Each row of a before or after table is a point. One or more steps were done to the points. Then noise was added and the rows were shuffled. The steps act on how far a point lies along the listed directions, d1 being the first. What was done? A step turns or swaps two directions, mirrors them in a line or flattens them onto one, adds a multiple of one to another, or multiplies one. Angles are multiples of 10 degrees, from the lower direction toward the higher: turns from -170 to 170, lines from 10 to 170 but not 90. Use the fewest steps. Two steps may share a direction if one is a turn and the other turns, adds or multiplies; they go together, in the order done. Otherwise the lowest direction goes first.
(in the rows, 128 means zero)

Directions:
(1): [ 85 128]
(2): [128 171]
Before (11 x 2)
[[104  92]
 [ 96 110]
 [210 121]
 [153 101]
 [120 130]
 [114 106]
 [122 131]
 [148 112]
 [125  70]
 [173 143]
 [131  82]]
After (11 x 2)
[[133 103]
 [ 95  53]
 [167 104]
 [137  94]
 [130 137]
 [155 131]
 [129 134]
 [161 147]
 [ 93  94]
 [178 102]
 [169 130]]
Steps: mirror d1 and d2 in the line at 60 degrees

Directions:
(1): [173 141 120  80 141  99]
(2): [127 195 121 146 153 139]
(3): [102 156 147 121  83  87]
(4): [131 128 198 120 150 137]
Before (13 x 6)
[[140 147 158 154 185 166]
 [135 182 124 116 132 101]
 [ 73 149 177 143  99 130]
 [120 139 165 111 114 104]
 [113  73 142 126 100 116]
 [125 134 145  92 108  67]
 [180  68 146  77 158 113]
 [134 118 200  75 123 106]
 [120 130  89 173 131 133]
 [151 190 114 100 137  97]
 [156  70 105 116 156 124]
 [117 134 187 120 147 140]
 [104  83 117 149 105 131]]
After (13 x 6)
[[124 171 125 103 118  70]
 [110 181 113 158 136 133]
 [124 105 169 156 146 138]
 [112 113  72 128 102 122]
 [152 108 148  73 114  87]
 [ 71 130 117 144  72 116]
 [129 167  59 105  98  97]
 [104 158 139 166 143 149]
 [176 170  66 115 176 122]
 [137  59  89 140 128 141]
 [136 108 147  92 108  90]
 [155 150 111 135 191 140]
 [118 146 109 119 100  98]]
Steps: turn d2 and d4 by 170 degrees

Directions:
(1): [ 91 157 145 136  91 101 137 145  87  84  87]
(2): [134 139 121 126 174 166 135 158  63 108 160]
(3): [157 119 150  55 105 126 171 141 138 103 144]
Before (14 x 11)
[[ 80 138 143 173 126 107  71  88 163 162 101]
 [134  77 106 148 160 147 111 113 150 169 144]
 [124 119  77 195 165 144  71 101 188 208 125]
 [142 139 118 128 187 174 142 167  67  87 163]
 [156  94 110 115 153 145 105  84 213 202 159]
 [ 87 143 100 180 119  91 100  97 169 181  90]
 [161 111 122 118 132 118 104  82 182 167 147]
 [117 135 145 122  96  96 113 104 143 139 112]
 [ 97 126 152 152 121 137 100 145  55 114 126]
 [126 144 114 140 154 166 115 135 135 159 120]
 [ 96 153 128 157 189 171  97 172  12 100 136]
 [122 125 110 116 121 145 162 162  69  91 150]
 [124 123 161 136  80  69 132  80 203 141  86]
 [125 155 142 131 135 155 154 163  59  96 159]]
After (14 x 11)
[[118 119 114 117 104 128 160 153  94 102 136]
 [150 110  77 161 179 162  88 108 191 209 152]
 [131 129 156 130 114  98 138 102 156 128 112]
 [120  86 107 172 160 145 102 116 134 165 128]
 [130 133 123 138 153 146 134 149 107 102 136]
 [149  92 162  82 116 147 127 135 111 131 164]
 [156 106 144  69 160 164 129 149 111 129 166]
 [133 140 146 119 113 140 157 147 102 107 151]
 [132 131 144 109 111 114 123 114 130 137 132]
 [142 109 146  94 153 140 107  98 181 166 162]
 [148 115 104 101 146 129 135 110 180 184 156]
 [ 90 134 100 202 161 136  69  95 145 185 113]
 [130 137 116 132 152 163 118 130 145 159 120]
 [120 135 114 174 139 115  86  89 133 152 121]]
Steps: mirror d1 and d3 in the line at 40 degrees; multiply d2 by 0.4

Directions:
(1): [116 133 152  82 154  90 115 113 137 127 131 118 185 183 189 145 141 155]
(2): [145 163 185  91 177 136 190 117 132 147 124  91 123 113 104 123 126  86]
(3): [148 101 161 125 121 138  89 137  63 143  68 119 142 118 156 123  76  98]
Before (13 x 18)
[[144 148 137 120 140 127 140 128 136 126 128 117 130 124 124 131 122 118]
 [117 126 148 121 142 119 115 128 128 134 116 124 150 141 151 129 114 137]
 [134 135 118 155 123 157 145 133 121 136 139 132  91  81  79 112 123 118]
 [138 123 147 118 136 114 120 130 121 127 116 123 150 146 139 129 125 123]
 [127 138 132 111 148 116 122 114 128 129 134 118 151 154 154 125 132 142]
 [125 128 128 113 138 116 133 120 123 118 143 122 143 153 149 136 138 132]
 [127 126 124 118 135 130 129 118 117 138 124 135 133 135 138 125 120 124]
 [114 146 144 119 142 119 133 113 139 134 135 135 142 142 132 126 130 127]
 [143 131 131 154 117 150 152 142 117 137 121 119  93  90 102 120 111 113]
 [132 124 133 136 136 130 135 133 130 130 114 130 129 121 135 126 122 117]
 [128 124 137 107 137 113 110 123 115 131 116 112 142 141 159 128 131 118]
 [130 146 160 100 158 113 136 126 132 132 121 102 149 131 140 135 130 116]
 [150  88 184 112 128 134  70 135  48 151  58 112 158 117 175 133  82  93]]
After (13 x 18)
[[133 126 132 140 135 134 138 133 131 130 116 130 125 116 130 125 124 116]
 [132 133 162  91 156  95 125 119 136 127 124 116 176 174 164 137 137 135]
 [123 133 130 109 142 124 136 116 122 139 128 131 140 145 143 128 124 128]
 [138 164 225  48 204 116 187 105 136 155 125  75 158 134 138 141 146  90]
 [151 116  79 225  75 208 139 156  94 138 123 153  17   6   9  89  91  84]
 [120 129 170  81 156  89  96 122 116 128 105 103 195 170 197 147 123 136]
 [117 138 152  75 167  85 106 103 131 128 134 111 200 201 209 137 141 167]
 [120 139 160  71 164  87 121 110 134 131 128 100 176 175 186 140 148 133]
 [107 134 149 109 141 102 103 110 127 132 122 136 174 166 171 134 126 143]
 [158 120 102 210  85 193 156 162  97 137 113 134  30  31  37 101  90  84]
 [144 131 130 128 125 125 112 135 119 125 114 125 135 129 141 133 110 122]
 [108 139 166  86 167  94 124 115 145 136 127 112 183 175 180 139 132 153]
 [118 126 143  85 152  91 116 112 121 118 142 116 185 190 194 147 142 149]]
Steps: multiply d1 by 3; swap d2 and d3

Directions:
(1): [ 71 127  67 137  68  69 141 145 135 108 120 119 142 159  98 132 131  92
 140  99 143 182 134 102 112  89  83 103 117 150 145 163]
(2): [190 154 129 196  90 125 143  97 105 154 124 154 191 166 108 107 137 104
 142  67 165 121 149 140 173 146 146 141 119 116 120 107]
(3): [ 85 130 138 126 117 128  95 171 118 148 101 105 153 134 170 114 143 119
 105 113 107 129  83 190 166 141  54 165  83 123 113  78]
(4): [152 167 124 108 130 132 140  91 132 129 173 138 190 114 113 135 125 127
 115 195  89 164 137 114 119 154  93 110  44 100 100 156]
(5): [157 124  84  74 145 175 181 189  81 113 108 157 143 133 142 156 144 141
 132 136 184 140 131 132 142 128 118  65 114 131 143  87]
(6): [128 116 104 170 154 127 162 181 166 146 125 148 135  76 135  99 140 101
 154 106 110 103 115 122  80 180 153 139  67 159 184 140]
Before (11 x 32)
[[ 52 119 101 109 147 133 140 190 173 120 135 111 127  80 145 121 140 104
  136 140  90 132  96 122  64 143 100 133  52 165 161 167]
 [189 133 131 103 163 177 154 134 105 119 134 178 115 109 128 152 118 140
  141 126 141 105 147 110 110 147 189 105 122 136 137 119]
 [126 119  93 154 104 121 147 120 172 105 155 142 104  88  73 132 109 126
  165 118 139 121 150  78  62 124 174 128 132 151 155 207]
 [ 94 107 103 145  78  98 103 116 123 115 133 113 125 151  96 124 123 113
  139  93 146 135 142 124 148  85  80 122 155 128 125 137]
 [125 104 105 137 158 125 178 205 147 143 132 148 125  84 118  95 128  95
  143 118 117 105 123 104 105 172 152 138  94 142 178 127]
 [102  95 152 215 122  44 113  88 194 130 142 109  56 120  77  81 109  98
  164  73  90 113 149  86  77 121 202 157 196 163 152 208]
 [156 105  88 126  98 145 188 114 110 113 118 160 150 145  90 151 113 128
  132  99 194 135 161  87 133 115 157  77 147 122 140 144]
 [164 145 179 138 108 137  75  66 102 146 113 103 125 162 131 129 118 146
  103 134 138 110 122 158 208 122 136 211 182  84  74  87]
 [124 127 118  89 136 127 142 173 138 112 124 127  92 140 137 153 107 130
  140 121 159 117 129 111 107 109 149 116 175 155 147 118]
 [122 127 134 154 119 119 116 101 153 135 119 135 138 105 104 108 120 122
  134 101 112  98 136 119 126 135 173 141 137 127 150 140]
 [ 80 122 104 198  99 104 106 139 136 125 137 113 158 158 108 112 130 102
  125  95 119 123 130 123 144 123 113 148 102 140 155 136]]
After (11 x 32)
[[110 105  89 131  86 118 123 126 110 107 132 126 117 150  90 134 126 121
  143  97 163 135 153 115 140  83  92 102 160 128 127 136]
 [ 68 101  80  99 120 127 132 174 171  98 139 118  77  77 109 143 117 135
  149 145 120 131 110  97  54 117 124 125 112 159 158 187]
 [155 124 152  85 185 174 124 135 123 116 140 159  83  88 144 153 113 152
  127 157 107  99 130 113  93 147 180 127 126 137 128 132]
 [173 147 167 155  94 111  90  29 118 130 135 112 108 160  87 133 101 138
  119 137 143 124 156 103 174 104 183 193 213  93  87 141]
 [107 126 132  85 140 137 122 194 133 122 112 118 102 136 162 142 117 135
  129 118 148 113 103 145 128 120 116 138 153 151 137  88]
 [125 105 115 136 163 130 173 208 143 147 131 145 125  79 125  88 127  97
  138 115 108 100 117 115 112 174 144 143  89 139 169 117]
 [100 120 120 136 123 108 118 109 159 121 123 131 117  98 100 119 118 126
  137 111 105 110 144  99 104 120 174 130 144 132 156 159]
 [ 66 137 101 143 115 141 130 215 143 148 105 118 187 110 167  97 159  78
  125  93 100 130  74 181 127 166  54 165   2 154 147 106]
 [139  83 101  69 147 169 189 124 130  92 133 156  91 106 102 169 102 157
  124 156 173 122 156  69  94 105 177  59 170 127 144 160]
 [ 29  75 115 162 121  30 109 145 195 106 122  90  34 114  93  98 116  98
  152  96  79 145 125  86  59  95 140 132 184 181 165 212]
 [105 120  85 190  99 109 142 130 127 114 146 130 155 162  87 125 127 105
  138  96 147 132 151  91 129 114 143 112 121 144 169 153]]
Steps: turn d1 and d5 by 30 degrees; turn d2 and d3 by -70 degrees; multiply d3 by 1.6

Directions:
(1): [107 129 119 133 103 115 132 110 120 106 116 173 122 113  83  51 129 176
 116 128 153 135 117  73  82 140 104  90  78 126 178 100 160 203 142 140
 137 135 138 133 125 105 130 168 129 123 169 114 117 141 138 181 168 176
 168 131 187 120 185 115 162 173 103 141]
(2): [133 115 119 114 138 149 162  92 187  92 131 116 126 140 191 104  58 123
 109 119 132 161 123 134  91 110 162  74 111 162 180  93 105 137 115 140
  99  95 135 127 136 137 105 124 141 200 105  88 133  90 176 175 130  64
  93  74 107 153 126 128 140 114 161 163]
(3): [ 62 130 103 117 166 156 135 113 169  85 170 183 119 135 167 130 133 130
  62 196 181 126 163 138 107 150 139 131 139 166 123 140 116 115 160 161
 158  90  85  93 161 125 127 153  81 102  96 181 147 151  71 147  76 146
 107 151 150 115 132 151 134 120 114 126]
(4): [110 143 131 114 108 153 142 112  99 167 154 150 118  97 119 136 160 122
 133 124 105 165 179  99 145 128 178 158 150 150 155 148 147 183 131 120
 185 143  83  87 127 116 137 144 126 117 135  90 115  85 174 140 139 107
 150 210 110 151 101 153 120  64 160 219]
(5): [138 143  95 129 119 121 156 150 140 101 113 101 174 133 112 132 114 156
 130 148 174  91 135 111 108 148 152 134 125  89 145 112 210  97  71 141
 129  92 152 127 147 123 109 145  81 110 143  91 146 151  83  94 116 113
 170 142 124 174  51  81 115 163 204 172]
(6): [139  92  95 159  57 126 151 120 110  96 137 133  99  94 115 142 125 104
 118 129  78  82 165 106 104 119  96 102 134 178 138 110 150 118  91 124
 125 123 126 156  94  73 207 144 106 126 100 190 151 142 148 105  73  93
 188  86  75 106 153 134 128 113 122 149]
Before (12 x 64)
[[156 146 119  96 139 141 157 102 171 128  98  85 166 126 182  93  56 154
  145 102 144 166 103 127 101 105 177  97  85  99 185  88 132 135  88 123
   87 109 164 122 130 159  75 127 148 202 148   7 127  90 170 177 196  64
  106 104 129 209  86  86 130 143 210 175]
 [103 136 117  91 155 169 177  85 201  76 143 146 149 140 193  80  48 151
   86 120 170 191 134 125  80 113 186  67  92 144 175  90 131 157 111 154
  126  56 118  97 162 157  77 153 151 194 109  60 116 110 157 213 160  79
   72 106 127 165 136 118 141 121 174 172]
 [ 81 142 134 111 160 130 127 109 165 124 148 170 125 128 147 109 135 139
   99 170 196 119 138 115  95 134 156 146 126 117 118 131 140 142 162 127
  156 114 112 105 163 146 114 151 105  96 121 127 141 155  95 135 143 154
  124 162 159 141 109 136 127 133 136 139]
 [108  93 130 160 137 108 106  96 126 107 149 160  94 137 146 144 135 108
   90 141 108 118 115 150 133 124  64 115 148 160  81 140  65 124 166 142
  134 154 109 139 130 112 165 111 134 129  73 207 140 150 133 127  86 137
   88  86 105  84 194 164 144 124  57  52]
 [103 111 116 142 104 113 128 110 120  91 146 163 120 112 146 124 146 149
   96 161 150 112 118 118 119 137 123 119 112 161 144 117 148 120 139 142
  151 127 113 127 125  94 151 163  98 104 115 179 137 163 113 128  90 143
  163 139 136 122 165 138 141 148 103 138]
 [129 111 152 120 129 140 120  99 135 114 125 170 119 154 126  64  87 135
  139  99 109 179  98 114  99 113 152  93 102 124 165  83  90 198 168 125
  115 139 133 126 123 126 119 121 176 174 147  86 128  83 201 201 191 136
  100 109 160 135 178 117 136 122 101 145]
 [134 101 126 127  99 127 120 105 123 143 130 131  77 110 140  98  96 114
  142  73  60 141 117 123 101  90 126  73 117 176 190  97  71 199 130 123
   99 156 148 149 100 109 149 122 171 194 134 117  93  84 216 169 155 107
  120  86 107 112 195 140 147 108  99 136]
 [134 134 151  92 166 149 151  85 164 127 142 118 147 132 184 105  70 131
  146 102 126 190 129 126 105  96 192 105 126 130 158 116 119 168 124 115
  129 111 132 110 142 155  90 112 166 193 120  56 108  67 194 166 174  67
   86 126 121 176 110 140 138  99 159 187]
 [ 74 118 131 124 159 141 111 109 145 111 142 155 127 137 152 109 120 133
   86 140 140 147 141 158 128 135 118 141 136 144 101 148  89 120 190 145
  144 115  86 112 151 145 116 118 143 104 102 178 132 151 102 158 125 172
   87 139 148 113 163 149 129 134  90  69]
 [ 97 111 113 142 138 127 132 106 165  78 120 162  90 143 152  84  94 122
  110 143 112 114 110 138  91 115  88  82  85 139 139  98  83 131 153 150
  118 100 144 128 130 122 133 136 120 153 121 183 139 152 105 163 122 152
  102  77 171  99 196 141 162 163  85  86]
 [ 99 125 135 124 139 126 128 117 149  95 133 147 117 142 156 121 112 127
   85 152 141 127  99 133 106 140  94  93 100 136 109 120 107 111 129 149
  100 118 136 162 112 124 122 131 130 124 110 166 134 146  92 173 129 162
  101  97 129  84 179 120 156 154  95  85]
 [153 136 151 110 145 126 140 123 133 160 102 120 154 128 118 105  99 168
  166 106 156 212 100 124 111 131 186 127 114  82 185  99 145 177 123 128
  119 132 154 107 144 133  68 109 148 171 151   8 107  99 174 156 195 108
  121 156 145 160 113 107 123 140 181 195]]
After (12 x 64)
[[ 77 125 114 130 114 156 142  87 130 122 151 185  73 110 139  94 130 114
  120 143  84 148 167 104 108 113 133 117 109 165 164 122 103 187 158 140
  181 119  94  81 127 105 149 153 117 138 132 151 125 102 157 178 130 133
  130 167 148 121 174 172 151  91 117 180]
 [ 81 134 143 117 125 154 137 101 119 136 158 171 103 111 147 128 145 117
   95 141 114 163 146 109 118 133 132 119 122 163 130 138 116 164 144 136
  155 140  96 125 110 113 137 146 135 110 118 143 124 108 141 187 145 147
  114 170 112  98 170 148 152  89 110 160]
 [111 114 106 104 133 165 184  88 212  53 136 141 138 136 190  79  37 139
   79 120 152 166 126 124  62 110 157  52  84 163 169  79 124 136  97 151
  110  52 134 123 152 138 108 155 148 203  95  94 127 128 155 206 135  75
   85  56 108 148 161 112 146 130 157 149]
 [171 119 138 122 148 108 139 130 166 118  80 110 151 144 133  95  62 169
  158 109 164 181  69 143  81 123 146  92  98  79 175  73 126 139 107 138
   68 114 187 143 138 132  73 100 147 193 137  44 120 127 149 151 169 102
  111  74 144 142 140  86 129 177 162 142]
 [101 116 123 143 106 115 120 109 116 103 148 169 118 112 140 129 157 150
   97 161 146 120 121 120 126 136 119 128 113 159 139 125 145 125 144 145
  160 129 108 122 130  97 145 158 101  94 117 178 130 160 109 129  98 152
  158 150 141 112 167 143 139 144  96 137]
 [135 117  90 132  67 127 148 119 108 135 127 118 109  95 111 110 104 133
  146  89  84 107 158  89  89 106 163  93 127 154 215  91 166 191  73 126
  127 133 148 137 107  85 157 150 122 161 151  75 111  96 189 132 135  83
  185 137  87 163 110 109 134 114 180 218]
 [162 120 121 116 128 132 143  94 180 110  97  87 136 132 196  89  35 134
  134  89 116 154  79 143  89  91 128  61  77 132 172  77  87 118 100 124
   52 115 179 157 108 152 104 116 164 223 128  68 134 100 178 181 172  64
   92  28 118 168 154 102 148 157 152 112]
 [153 118 124 110 145 132 169  98 181  84 127  95 158 141 178 103  41 138
  140 110 139 143 120 121  78 100 168  81 119 121 159  92 148 122  83 128
   97  85 168 136 141 142 100 116 138 197 113  76 129 102 164 143 145  53
  109  74 109 174  96 110 133 140 177 168]
 [133 114 118 121 107 143 149 109 134 102 124 159 142 144 113  70  82 149
  140 111 122 162 128  91  82 124 179 101 106 117 190  71 157 188 124 131
  133 115 138 123 130 111 121 139 137 159 152  61 140  87 189 178 177 110
  146 127 139 167 121  94 124 127 164 204]
 [ 89 126 121 143 110 132 131  93  88 147 171 173 111  98 119 161 174 119
   97 151 105 139 177 101 149 138 136 162 174 159 116 162 138 173 142 143
  207 156  69  90 141  94 164 144 105  98  94 138 132 115 157 119  99 113
  139 201  89 138 112 166 123  69 139 180]
 [ 71 133 123 111 150 156 134 103 134 123 153 157 132 121 142 113 126 139
   86 143 145 165 177 133 131 140 164 157 146 146 127 150 128 145 172 147
  185 107  71  83 157 141 115 132 124  98 111 136 128 127 121 156 128 150
  113 195 136 147 118 149 118 106 148 149]
 [ 84 137 133 115 171 123 127 108 176 111 141 161 122 141 159  98 122 133
   97 167 196 117 117 125  89 130 139 129 114 118 113 123 123 132 165 130
  141 109 122 116 164 154 111 142 113 108 116 138 146 157  86 140 142 153
  110 132 163 131 129 134 133 142 117 110]]
Steps: turn d2 and d6 by 20 degrees; turn d4 and d5 by 110 degrees
